Every row gives one point. Each copy is the shape, with its points in the same order, stretched, turned, moved and blurred by noise. Is it also mirrored, or only turned?

Shape, 8 rows:
[[ 10   2   9]
 [ -5 -38  -2]
 [-18 -12  13]
 [ 34  -2  42]
 [-30  30  -9]
 [-40  23  19]
 [-19  17  29]
 [  2 -28 -19]]
Copy 1:
[[  5  17   3]
 [ -8   4  46]
 [-23   7  10]
 [  7  59   5]
 [-16 -33 -34]
 [-34   1 -27]
 [-26  24 -18]
 [  5 -17  37]]
Copy 1 is: only turned
Copy 2:
[[ -2  23   8]
 [ 29   6  29]
 [ -1   3  25]
 [-23  60  37]
 [-14 -21 -23]
 [-18 -19   2]
 [-22   2  10]
 [ 29  15   8]]
Copy 2 is: only turned
Copy 3, 8 rows:
[[  5   9 -19]
 [ 11 -24   7]
 [ -8 -20 -25]
 [ 41  18 -42]
 [-53   0 -29]
 [-43 -18 -55]
 [-19  -8 -54]
 [  2  -8  20]]
Copy 3 is: mirrored
Copy 4, 8 rows:
[[  0 -15  22]
 [-46  -5  10]
 [-24  12  31]
 [  9 -57  49]
 [  4  42  16]
 [ -6  42  52]
 [  1  10  56]
 [-35  -3 -11]]
Copy 4 is: only turned

Shape, 11 rows:
[[  6  23 -11  13  40 -12]
 [-25  29  34 -43  -8  -6]
 [-25 -27   2  12  39  10]
 [ -1   4 -60   4  38  15]
 [  3  53 -12  26   5  14]
 [-39   4  38  21  12  19]
 [-25 -15 -11  17  10  -5]
 [ 17 -11 -15  21   8 -13]
 [-60  -3 -10  23 -17 -12]
 [-28   4 -34   1 -22   4]
 [ 10   2  11   9   0  15]]
Copy 1 (11 x 6):
[[-29 -26 -13 -13 -12   8]
 [ 11  15  21 -24 -49 -26]
 [-33   8  17  -3  18  14]
 [-39  19 -43 -20  18   3]
 [  0  -5 -31 -18 -33  35]
 [ -9  12  35  -8 -18  36]
 [-16   5  -4  23   1  15]
 [ -3 -30 -18  22  17  10]
 [-14  27  -5  36 -22  25]
 [  3  35 -29  15  -7   6]
 [ 13  -8   8  -5   9  12]]
Copy 1 is: mirrored
Copy 2, 11 rows:
[[ 30  31 -10  21   6  14]
 [ 11  21  -2 -54  25  -2]
 [  1   2  34  21  18  39]
 [ 18   6 -37  29   3  40]
 [ 22  40 -26   2 -36  15]
 [ -1  20  48  -9  -4  32]
 [ 18  -9  22   9   3  27]
 [ 16   0   1  29  -7   1]
 [ 35 -19  34 -18  -7  36]
 [ 20 -16 -15 -17 -12  25]
 [ -9  14   2   7 -12   3]]
Copy 2 is: mirrored
Copy 3 (11 x 6):
[[ 11  27  23 -15  25  -5]
 [ -5  48  19  26 -43 -30]
 [ -2  30  27  11   7  44]
 [ -7  17  -8 -52  14  21]
 [ 35  35 -21  -1  12 -18]
 [ 21  52  11  48  -4  24]
 [-14  18   6  17  11  21]
 [  2 -11  17   5  22   4]
 [-31  37 -19  50  12  11]
 [-22  14 -30   5 -10  -2]
 [ 29   9  13  18  -5   4]]
Copy 3 is: only turned
Copy 4 (11 x 6):
[[ 12  14   9 -41  21  10]
 [ 45 -14  -7 -19 -18 -58]
 [  8  -8 -45   6  38   5]
 [-21  44 -23 -41  10  21]
 [ 27  54  15 -26  -1   5]
 [ 46   3 -34  27  35 -17]
 [-10   7  -7  12  32  -6]
 [ -8  -5  21  -4   8  26]
 [ -8  22   4  41  42 -41]
 [-16  34   3  15  -1 -24]
 [ 19  -3  -5   4  -7  12]]
Copy 4 is: mirrored

Shape:
[[ 15 -25 -17   8  24 -28   2  17]
 [-30  34  -8 -30  11 -20  16 -39]
 [ -4  13  -3   8   4  -7 -16  21]
 [-12  23 -15   5  30  30  27  13]
 [ 31  40 -18   5 -24 -33 -28   4]
 [  8 -12   9 -14 -11   0   4  25]
 [ 31  -1  16 -20 -25 -15 -35 -35]
 [-17  27  37   6 -27  -4 -27  20]
 [-30  -5 -24  -9  34  21 -29  -6]
 [-15  34  41  38  12 -20  32 -39]
 [ -2 -13  16  15 -22 -18   9 -35]
 [ 29  32 -19 -19  15 -21  15  22]
 [-25 -10 -30  -7  24 -15  -3 -33]]
Copy 1:
[[  3 -38 -43  13 -17   7 -11 -27]
 [ 19  50  38 -23 -21  -6   3 -29]
 [ -6 -15  -2  15 -18  -1 -23   9]
 [-28  29   7  54 -35   5  22 -13]
 [ 38  -9   9  13  25   4 -52   5]
 [-10  -9 -26   6  -9  14  -4  10]
 [ 22 -12  16 -36  53  16 -10   4]
 [ -5  -9  23  -4  -9  -2 -23  44]
 [-48  10   8   5 -12 -23   3 -25]
 [ 41  -9  60   7 -35   9  16   3]
 [ 32  -9   8 -29   8 -17  20   6]
 [ 22  10 -16  42 -10  40 -32 -21]
 [ -5  13   4 -19 -14 -28   8 -36]]
Copy 1 is: mirrored
Copy 2 (13 x 8):
[[  9 -26   4 -25  32  -3 -10 -23]
 [ 11 -22 -41  -5 -30 -19 -28  -3]
 [-15  -5  -7 -20   2   9 -13   7]
 [-32 -27 -29  11  29 -22  -8   3]
 [ -4  31 -33 -45   9  20 -25 -12]
 [  5  -7   0 -14   9  -6  15  19]
 [ 29  33 -12 -16 -30  17   3 -15]
 [-21  24   9 -17 -30  10 -19  34]
 [-11 -45 -16  -2  -9  19  -5 -12]
 [ -3  32  -2  26 -26 -34 -55  -2]
 [ 33  22   3  18 -13  -6 -28   2]
 [-16  -8 -39 -45  29 -22   3 -11]
 [ 21 -37 -22   4  -8  12 -26 -21]]
Copy 2 is: only turned

Shape:
[[-12 -15  28  -2   1  -9  28  22 -11  -7   3]
 [-11 -38 -12 -16  -4 -19 -22  27   1 -39   1]
 [-17   6  14 -10  19  -7   2 -30  -9  -6   7]
 [  2   7  -1 -18 -14 -22 -21  -4  -5   6   6]
 [  9 -13   8  -3   6   7 -28 -23  34 -21   5]
 [ 20 -10   5 -20  19 -17   0  51 -11   8   3]
 [ 20   8   5  10  14   3  -6   5 -28 -16 -35]
 [ -2  19  29  27  43 -17  -3   0 -21   3   1]
 [  4   9   7   3   5  21 -16  16  -9 -19  -3]
 [ 11 -17   9  -8   8  -6  -4  -6  16 -17   6]
 [-10   3   5  -8  22  -1 -26  13   7  24  -3]
 [-16   9 -22  -3   5   5 -13   0  19  -9  10]
 [-15 -19 -23 -16 -15  -4  -5  14 -25  22  22]
 [ -7   6  -4   4  15 -19 -10   5 -14 -18 -17]
 [-13   1   7 -43  10 -34   2  13 -18  -3  22]]
Copy 1 (15 x 11):
[[ 21  10  29  19  10  15  23  -1  18  10 -10]
 [ -8  -4  28  25   8 -26  24   9  41 -44  21]
 [ -9  20  12 -24  22  10  18  -2 -16   2  -9]
 [-16  -2   8   2 -13 -14   6  16  -5 -12 -19]
 [-22   7  11 -20   5 -22 -14 -14  21 -16  19]
 [ 13 -18   4  28  17 -12  24  36  33   8 -17]
 [ 35 -27   5  -3  35  -1  -6   3  -4 -33 -21]
 [ 15  20  16   3  51   0   3   2 -12  23 -38]
 [  2 -15  18  11  23   9 -18   8   2 -22  -1]
 [  0   6  15 -12   6 -15   6   1  27  -7   6]
 [-27  -1 -16  19  22  -9   9   2 -13  14  -7]
 [-24  19 -10   7  10   5 -10   9   0 -25  13]
 [  0   5   0  32 -20  -6  19  26 -30   3   7]
 [  5   4   7   7  33  -5  11   7   4 -32 -16]
 [-17   3  21   3   6   4  47  38  14   3 -20]]
Copy 1 is: only turned
Copy 2 (15 x 11):
[[  0  -9 -20  18  45   2   6 -13  24 -10   4]
 [ 12  27 -60  30  28 -17 -16  31  -6  17  -1]
 [ -1   3 -21  -2 -13  25   5 -31  -8 -19   6]
 [ 12  16 -12   2 -21  -8   0  -6   8  10 -15]
 [-20  -2 -29  10 -26   4  13  41 -26 -23   9]
 [ -2   4 -14 -22  30 -33 -20   6  27  23  12]
 [ 18  30  23 -10  19   6 -22   4  -6 -17  18]
 [ -6   6  19   3  -2  20 -29 -24  19 -27  48]
 [ -7  13   3  -1  11  24 -11  25   1   8   9]
 [ -4  -5 -31   5  -1  -8  12  17 -12 -17  14]
 [-33   7  -2   2 -14  -7 -27  -1   6   8  -6]
 [-26  25 -15  15 -12   6  15   4 -25  20  -3]
 [ 17 -11 -15  21   6 -14  -6 -21   0  54 -29]
 [  7  41  -7   6   8   4 -19 -10  -4  -7  16]
 [ 13   7 -51 -23   6  -8  -2 -33  23  15  -4]]
Copy 2 is: mirrored

Shape, 18 rows:
[[ -9 -29 -14 -16 -23  23   8   2  12  -4 -15 -15]
 [ 21  10   8 -11  29  12  -5  29 -17   4   8  -9]
 [ 15   9 -23   0  25  -5 -34  -3  -4   4   1 -12]
 [ -3  25  30  -4   1   7   0 -13 -32  33  14  35]
 [  0   3  18  16 -17  -6 -17  26 -34   5  14  28]
 [ 13  -4  11  13  36 -15  -5  -8  -9   1   9 -14]
 [ -8  27  46  -4   3   6 -10  -4 -10  -8  29  23]
 [  4  30  33  27   1   6  11  -2 -27  -6   3   6]
 [  3   2  -1  -6  22  -2  -6   8 -16   6 -17   8]
 [ 13   1 -17  -3  24   5  -6   8  -5  -8 -10   6]
 [-18  34  15  19   1  13   2  11 -14  21  29  -1]
 [ 33   8  -1   7  18  10 -25   4  17  -2  -4  -2]
 [  4  31  30 -11 -21  -4 -11   4 -35   6   3 -12]
 [-12   1 -21 -25  -5  -3  17  20  37 -12 -27  -7]
 [-22  -5 -34 -22   4  15  -2   3   1 -32 -12  -2]
 [  0   9 -31  -6   2  27   2   2  17 -18 -32  -5]
 [ 14   0 -43 -23 -17   2  27   2  15 -21  -2  -3]
 [ -1 -14 -37 -29   0  40  19   2  17 -26 -14  -2]]
Copy 1:
[[  4  -4  12   4   4 -15 -28   2  -7 -11   4 -17]
 [-11 -11 -30  -8 -23 -28  -6   7  -3  38 -13   0]
 [ -7 -16 -17 -15   4 -37  -5 -18   9  15 -12  10]
 [-24   3 -14 -20 -17  10  -5   3   3  43  -7  60]
 [-21  18  11   5 -21 -14   9   9  20  35 -25  36]
 [  5 -12   5 -19   0 -27  13 -11 -30  33  -6   7]
 [ -7  23 -15 -21 -29 -24 -13  10 -11  31  -9  43]
 [ 10  16  -7 -22 -20   0  -3  17  -9  32 -29  24]
 [  3 -10 -12  -7  -2 -11 -11   3  13  28   7   9]
 [  7 -14 -11 -13 -12 -24  -5  -8  13  11   2   1]
 [-22  24 -34  -2 -16   0  -6  -4  -9  32 -34  41]
 [  8 -20 -22  -2 -16 -43  -1   5   3   9  -8  18]
 [-28  18 -13 -29  -2 -23 -20  25   0  29 -31  21]
 [ 11   7 -29   5  11 -19 -15  14   6 -20  17 -13]
 [ 14   9  -7 -16   0 -19 -33 -14  23  -6  13 -22]
 [ 25 -13 -31  -3  -1 -13 -27   5  21 -15   2  -8]
 [ -4   1  -7 -14 -10 -12   1  -1   6 -30   2 -21]
 [ 16  -7 -10 -11 -18 -12 -33  -5   9 -20  17 -29]]
Copy 1 is: mirrored
Copy 2, 18 rows:
[[-32 -21  -9 -23  -5   4  11 -43  -5  19   7  -6]
 [ 30   1   5   4   1 -15   8   0  -2   4   1  47]
 [ 27  -2 -11  23  16  -6  -2   2   2  29   0   0]
 [  3  18  12  13  26 -32  24  28 -20 -32  -4   1]
 [ 24  16  27 -14  20 -24   4  23  26 -15  14   2]
 [ 32   1  10  41 -15   4   2  -4   2  -6  -8  10]
 [  4  31   2   1  -7  -9  22  32  16 -14 -38   2]
 [ 42  22  -1   1  -8   2  -7   6  -5 -46 -18  -1]
 [ 23  -4  -7  14   9 -11  17   7 -10 -11  14  17]
 [ 22   8 -15  11   6  -2  13   1  -7  12  14  16]
 [ 14   7  11  -2 -17 -27 -19  14  -5  -4 -16  -7]
 [ 12  16 -21  24  15  20 -14   2   2  16  -7  12]
 [ 33 -11  10 -28  19 -12   8   6  -7 -25 -27   0]
 [-16 -22 -33 -19 -24  22   9   6 -35  29  -1  -2]
 [ -1  -6 -30 -23 -13  -9  31 -15   3  35   6  -4]
 [  1   0 -52 -12   0  14   1 -19 -22  19   5  -2]
 [ -6   1 -15 -33  -5  16  22  -8 -39  47   5  -9]
 [-26   2 -36 -26  -8   2  30 -36 -20  39  10  10]]
Copy 2 is: mirrored
Copy 3 (18 x 12):
[[ -5 -21 -25 -27 -25  -4   6  -2  16   7   1  -6]
 [  8  30  -4   0  26 -25   9 -20   0   1   2  19]
 [ 25  -2 -11   7  22  -5   3 -24  -5  19  -2   1]
 [  4   5  48   7 -16 -22  19 -33   2  -9   5  16]
 [ 22  21  17  21 -37  17  -6 -26  -8 -18  -5  31]
 [ 16  -6   9   0  38 -14   4  -9  -9  -5 -17   1]
 [  1   8  30   5   8  -1  23 -16 -20 -29  24  32]
 [ -7  25  37  -4  -9   1  10 -10 -27  -7  -8   9]
 [ 10   3 -10   7  -2 -30  10 -11  -2   8 -18   8]
 [  6   2 -17   8  13 -25   8   0  -1  15   2   7]
 [ -6   6  33  -6 -17   4 -25 -32 -19 -10   7  23]
 [ -5   9  -9  17  32   3  16  -5   2  18   3   8]
 [ 10  33  25 -19 -25   4  19 -46 -18 -11   0  -8]
 [-29 -17 -48  -5  -9 -27  -2   7   2   6  10 -24]
 [  7 -22 -41 -15 -13 -27   5   4  -8  11  18   2]
 [-18  -5 -31 -10  -5 -20  10  12  -4  35   5  -8]
 [  1  -7 -20 -11  -9 -15  -1  18   8  15  32 -41]
 [-11 -18 -38 -22   3 -35  13  23  10  25  29  -5]]
Copy 3 is: only turned
Copy 4, 18 rows:
[[ 11  25  20  35  -2 -18  -1  16  -6  24  16  -6]
 [-20 -13  27   9  -7  23  -7  -8  -3 -20  -3  34]
 [-13 -12   0   5 -30  28  24  13  14 -31   6  10]
 [  9  -6  -9 -16  -6 -16   1 -33  17  40 -34  54]
 [-44   0   4   0  -9 -21   8 -17  23  18 -37  36]
 [ -1 -32   0  14  -7  12  -6 -15  35 -24  -2   1]
 [ -5   8   7 -11   9  -9   4 -46  21  16 -48  16]
 [ -6 -21  19 -10 -14 -21  -7 -49  12  26 -15  12]
 [-11 -27   5  15  -4  10   6   3  -1   9  -3  25]
 [-12 -25   8   3  -8  18   4  22   4   5  -3   8]
 [-16  16  -5 -17 -11 -15   0 -44  13  20   4  42]
 [-19  -6   8   7 -27  25  -5  10 -18 -26 -26   1]
 [  4   0  35  12 -16 -21  34 -45  10   0  -5  27]
 [ -4   5   8  14  16 -18   8  21 -32   9  18 -12]
 [ -2   2  17  10  12  14  18  30   4  25  22 -11]
 [ -3  -2  17   6 -16  13   9  27 -34  24  13  -6]
 [ 14   7  22 -10  -3 -17  11  48   3   9  18 -13]
 [ 10  11  30  12   4  14 -10  46 -21  30  18  -7]]
Copy 4 is: mirrored

Shape, 15 rows:
[[ 26  22   6   0 -32  19 -21  -1   4 -29 -22  11]
 [ 17 -21   2  38  22   0 -19 -17  11  12  -6  -2]
 [-22  17  17  14  10 -19  22  19  11 -13  17 -12]
 [ 10  10  25  -8 -32   6  14  -7   0 -25  18  28]
 [ 26  24 -30   4   4   1 -15  13   2  14   8  -4]
 [ -8 -19  10   1  19  11  18  26 -12 -19   1  20]
 [  2 -15 -10 -12  26 -13 -18   2  -6 -23  14 -24]
 [ 19 -15  12  43 -16  10  16  16  -3   7  23  25]
 [ 10  15  26  -4  23 -21 -33  -4 -10  20  -1 -12]
 [-18  -7 -26  -2  22  -8  23 -19 -11  21   5  -8]
 [ 22   9  14  20  14 -26  14  32  15   8 -10  11]
 [-10 -14 -20   7 -24   5 -24  -4 -14   6  10  21]
 [ 30 -12 -18  -8 -24  23 -23  31  10  23  23 -17]
 [  8 -21 -21  42 -14   8  -7 -18 -30  -5 -13   1]
 [  7 -32  -1 -13   3 -12 -13  25  -3  24  21  -8]]
Copy 1:
[[  4  -1  34  34   9  -3  -8  36  -9   7 -24  37]
 [ 31 -31  17   6  21 -20 -24 -29   8   8   5  21]
 [ -8  -9 -40  33 -24  -1  34  -8  14  -4  23  -1]
 [ -9  11  -6  26  -4 -27   5  29 -28  -7 -16   1]
 [ 16 -11   4  37 -31  13 -23 -10  19 -24 -16  32]
 [-21  13 -22  24   9  -7 -16 -20   9  24 -19  -8]
 [  3   3   0  23  19  30  -8 -10  24 -23   2 -17]
 [ 34   7 -18  30 -16 -42  -4 -20 -16  18 -22  21]
 [ -2 -10 -10  11  21   8 -38  14  46 -23  18  10]
 [-22 -26 -17 -16 -13  -5  -8 -34  20 -18 -12   6]
 [ 12 -32 -25  40 -21 -10 -12  -3  32  13  -9   2]
 [  1  23  26  -2 -11 -23 -14  -5   7   2  -5   0]
 [ 45  18   3  23 -31  30 -31   0 -14  -7 -27  24]
 [ 21  -3  30  -2  22 -27   3 -21  14  13 -33  40]
 [ 19  15 -17   4 -11  17 -33  -8  18  -4 -12 -21]]
Copy 1 is: only turned
Copy 2 (15 x 12):
[[-18   5 -28  -7  -5 -21  34   1  17  -8   7  38]
 [ 22  -5 -23  15   1   4   9  20 -29  27  43   4]
 [  6 -11  16   8 -36 -26 -14 -17 -19 -19 -26 -12]
 [-21 -10 -24 -11 -10 -19   2 -34   7 -23   7   5]
 [-22   4   5 -10 -21  -5  13  28  -9  38   2  32]
 [  7  -3  23 -23   5 -18 -13 -11  -3  -3   4 -17]
 [-20  16  16  18  26 -17 -18   3 -19   2  -6   2]
 [  4 -27   3  -8 -31  -2   8   8  -1  17  39 -17]
 [  5  35 -11  14 -15   5 -18 -11 -19   2  16  35]
 [  4   2   2   0   3   8 -21  -9 -15  40 -11 -30]
 [ 32 -11   6   1 -44 -26 -12  -1 -13  21   7  30]
 [-19 -22  -3  -5  22  36   9   8  16   6  15  -5]
 [-50  16  11 -30   3   7  -9  59  13  25  16  15]
 [ 12 -10 -15  13   4  13  27   6   9  34  29 -29]
 [-13  11  20  -9  15  15 -45  20   6  14  12   4]]
Copy 2 is: mirrored
Copy 3:
[[-20  -1 -27 -20   2 -13 -33 -14 -20 -24  26  36]
 [-16 -15  29 -28  -6   3   9  19  -8  -5  19 -28]
 [  0  31 -18  18 -13  19  38   0 -31   9   7  -8]
 [ 15   7 -22 -20 -33 -22  -6 -27 -19  -1   5  24]
 [  3 -18 -12   2  20  14 -19  10  -8  -3  32 -13]
 [ 10  26  13 -26   3 -16  13  34 -15  21 -29   0]
 [  0  24  11  -7   3   4   0  14  26  -7 -11 -32]
 [ 24  -7  -4 -32 -24 -15  17  20 -29  21  39  -9]
 [-20  12   6   5 -13  37 -34  10 -10   9  12 -10]
 [ -4 -16  18  -4  18   4  26   9  29  26 -13 -29]
 [-10   4 -21  14 -28  13  10  38 -42   4   6   5]
 [ -2  -3  18 -21   8 -43 -20   1   9  18  38 -12]
 [ 40   0  17   0   2   9 -39  22  14 -18  51   0]
 [-25 -18  -5 -45  18 -28  12  15  24  21  40 -20]
 [ 25  16  28   6 -21   2 -21  37  21   9  16 -16]]
Copy 3 is: only turned
Copy 4:
[[ -5   6  -9  18 -17  26  -9 -14 -21 -60 -24 -31]
 [-20  33  23  22 -33 -34  -3  13   5   3  18   8]
 [ 15 -24   1  -8  14 -31   5  12  15   2   6 -11]
 [ 13 -22  -9  22 -41   5 -18 -21  -8 -35 -42 -15]
 [-23   9  -9  25  16  -5   5  -5 -42   5   3   8]
 [ 18  22  18 -24  -7  12  -5  15   3  24 -21 -17]
 [ 12   9  21  49  17  12  11  18   0   9  15  13]
 [  8  28 -12   5 -43 -49 -18  -5 -11  17 -33 -10]
 [-12 -15  19  31   2  -3 -44  27  -4 -17  35  34]
 [ -8 -10  -9   2   0  -4  32  -3  -2  50  16  20]
 [-18  -9  -2  -5  -4 -22 -21  40  -8   9 -17  -8]
 [ 24  23  -4  25 -31   4  22  -5 -35  -1  -7  18]
 [ -1  42 -11  33  28 -17  -4 -19 -17  -2 -42  42]
 [  2  30 -30  15 -37 -11  15  -3 -15  11  16 -19]
 [ 15  25   5  31   8 -13  -9  24   3  24 -22  51]]
Copy 4 is: only turned
